Each row of a before or after table is a point. One or more steps were done to the points. Then noise was added and the rows were shuffled. The steps act on how far a point lies along the listed directions, d1 being the first. Write out the steps. A step turns or swaps two directions, mirrors them in a line or flattens them onto one, adds a multiple of one to another, or multiplies one. Angles are multiples of 10 degrees, from the lower direction toward the higher: turns from -170 to 170, lines from 10 to 170 but not 90. Use the fewest steps. Two steps may share a direction if one is a turn and the other turns, adds or multiplies; they go together, in the order done. Otherwise the lowest direction goes first.
In the rows, zero is written as 128.

Directions:
(1): [168  89]
(2): [167 168]
Before (8 x 2)
[[123  92]
 [125 151]
 [132 194]
 [ 67  48]
 [158 147]
 [118 185]
 [ 91 106]
 [164 170]]
After (8 x 2)
[[ 83 114]
 [117  98]
 [130 148]
 [177 157]
 [ 46  68]
 [125 179]
 [142 182]
 [165 140]]
Steps: add 0.3 times d2 to d1

Directions:
(1): [152 163 182]
(2): [185  89 128]
(3): [158 173  85]
Before (8 x 3)
[[ 86 148 116]
 [167 115 105]
 [116 106 200]
 [123 112 218]
 [195 109 136]
 [191 106 120]
 [148 175 124]
 [110 130 148]]
After (8 x 3)
[[162 151  70]
 [ 74  18 150]
 [118 169 107]
 [ 95 144  88]
 [126  97 142]
 [ 80  35 160]
 [159 128 145]
 [100 160  95]]
Steps: multiply d2 by 0.7; turn d1 and d2 by 160 degrees; multiply d3 by 1.6

Directions:
(1): [101 194 133  86 163  91]
(2): [106  92  67  82  98  97]
(3): [173  86 161  73 167 124]
(4): [194 154  68 143 151 122]
Before (8 x 6)
[[130 113 140 172 100 150]
 [ 90 103 187 103 114 152]
 [162 128 134 158 100 188]
 [ 44 163 171 138  92 122]
 [181 187  77 183 135 138]
 [111 144 187 117 148 119]
 [ 64  74 120  85  90  92]
 [138 165  79 140 147 107]]
After (8 x 6)
[[ 90 101 189 106 113 155]
 [193 182  90 198 138 150]
 [ 39  82  86  39  87  58]
 [ 56 175 200 163 101 137]
 [126  97 122 157  88 143]
 [145 177  92 150 156 113]
 [159 110 115 147  89 182]
 [129 150 223 155 158 149]]
Steps: turn d1 and d2 by -30 degrees; multiply d2 by 2

Directions:
(1): [ 70  91 146  77 117 187  94 144]
(2): [110 126 133  55 114  87 186  88]
(3): [ 64 200  91 147 119 151 157 136]
Before (11 x 8)
[[ 10 226  75  96 108 134 189 118]
 [ 61 108 147  91 110 171 151 133]
 [168  81 142  91 127 110 135 103]
 [ 43 136 136  39 105 169 127 116]
 [169 111 126 141 148 111 113 163]
 [116 179 122 122 116  89 179 107]
 [160  86 124 147 124 114 108 146]
 [196 146 120 197 145  70 159 117]
 [161 122 148 130 126  77 124 136]
 [ 47 182 126  69  85 139 176 110]
 [218 133 111 147 137  95 165  87]]
After (11 x 8)
[[ 93 131 100 152 114 156 116 160]
 [ 78  69 158  95 123 192  84 151]
 [160 142 131 154 127  76 198 105]
 [182 174 119 117 128  37 190  73]
 [228  61 162  75 139  14 150  75]
 [ 80 137 141 101 113 134 117 151]
 [ 77 157 102  94 113 146 167 110]
 [ 90 100 128  62 113 205 120 117]
 [104 136 113 132 138 159 107 179]
 [191 117 161  78 106  37 183  74]
 [135  87 168  60 115 102 138 104]]
Steps: turn d1 and d3 by 160 degrees; multiply d2 by 1.3

Directions:
(1): [105 161 125 135 200 109 115 140 113 224 110]
(2): [ 80 114 187 152  87 163 117  84 165 177 173]
(3): [108 109  43 110  67 142 172 126 131 179 107]
(4): [174  51 159 166 103  76 112 137 126 160  81]
(5): [ 84 144 156 148  98 183 105 195 100 118  64]
(6): [ 54  73 106 157 160  94 143 178 155 101 160]
Before (10 x 11)
[[138  59 129 150 139 125 113 142 134 190  93]
 [155 181  71  86 159 121 128 111 105 109 131]
 [129 159 119  99 150 116 118  69 140 207 159]
 [ 93  80 107 146 110 126 141 158 128 180  88]
 [ 94  62 142 176 171  72 108 180 119 228 101]
 [205 163 129 106 116 107 120 128  82 166  72]
 [134 164 112 125 125 132 153 106  94 198  93]
 [ 67 139 126 147 167 116 115 133 105 208 120]
 [ 29 109 171 169  65 174  84 207 117  79 121]
 [ 81 126 159 136 106 143 114 180 135  64 126]]
After (10 x 11)
[[180 190 150 124 161 113 131  76  86 173 117]
 [162 183  69  78 137 134 130 112 100 110 119]
 [ 62 115 167 144 121 135 114 181 143  59 138]
 [252 187 146  93 115 110 112 102  71 160  67]
 [152  63 149 156 170 105 105 140 140 173 111]
 [127  86 162 156 188  72 110 135 142 132 145]
 [134 165 104  89 129 127 121  72 125 227 129]
 [ 32 104 220 183 134 130  67 193 137  46 174]
 [ 85  47 141 183 206  47 109 194 128 203 118]
 [ 78 140 135 149 204  97 109 136 103 188 129]]
Steps: turn d1 and d2 by -10 degrees; mirror d3 and d5 in the line at 120 degrees; multiply d6 by 1.6

Directions:
(1): [176 169 127 109 118  84 134 107  42 169 102 176]
(2): [158 105 204 166  74 147 158  97 105 156 165  78]
(3): [162 110 152  59  68 128  89 124 176 118 163 186]
(4): [163 200 107 102 129 171 203 153 170 160 146 121]
Before (13 x 12)
[[116 115 137 136 112 147 121 127 113 142 119  90]
 [134 120 122 129 118 123 130 121 138  99 128 138]
 [133 119 141 124 112 155 164 145 166 124 159 119]
 [108  92 131 179 134  60  96 101  57 114 105  97]
 [105 111 158 164 143 135 137 120 120 126 137 100]
 [ 95  65 142 171 109 129 109 109 112 126 132  81]
 [ 99 113 122 155 168 104  72 101  80 121  90 142]
 [105 135 108 194 181 112 148 109 104 128  89  70]
 [ 74  66 165 232 138 128 117 109 101 106 140  43]
 [ 96 129  89 116 175 158 109 183 240 105 129 137]
 [ 97 105 125 153 135 129 118 128 163 108 130 100]
 [110 120 138 177 177 146 165 128 119 130  97  48]
 [148 124 132 132 109  42  78  89   7 149  84 180]]
After (13 x 12)
[[160 138 155 103 106 126 103 101 121 148 134 158]
 [109 107 116 105 146 157  91 168 247 101 146 148]
 [132 107 187 187  89 160 162 117 137 134 179  60]
 [163 128 155 136  83  88 134 103  93 145 146 114]
 [174 109 188 129  68 130 131  84 149 137 160 106]
 [114 109 127 153 105 147 148 123 125 145 138  83]
 [118 114 131 138 116 141 132 130 176 121 147 104]
 [172 164 129 114 100  63 115  96  26 170  95 185]
 [116 121 136 136 115 147 129 126 116 146 118  93]
 [101 108 118 152 152 139 156 147 145 110 134 107]
 [121 119 163 151 123 146 146 118 129 136 147 104]
 [128 126 113 131 130 122 137 125 134 103 121 132]
 [163  91 201 132  91 156 150 110 153 139 153  70]]
Steps: flatten d1 and d4 onto the line at 170 degrees; mirror d2 and d3 in the line at 150 degrees
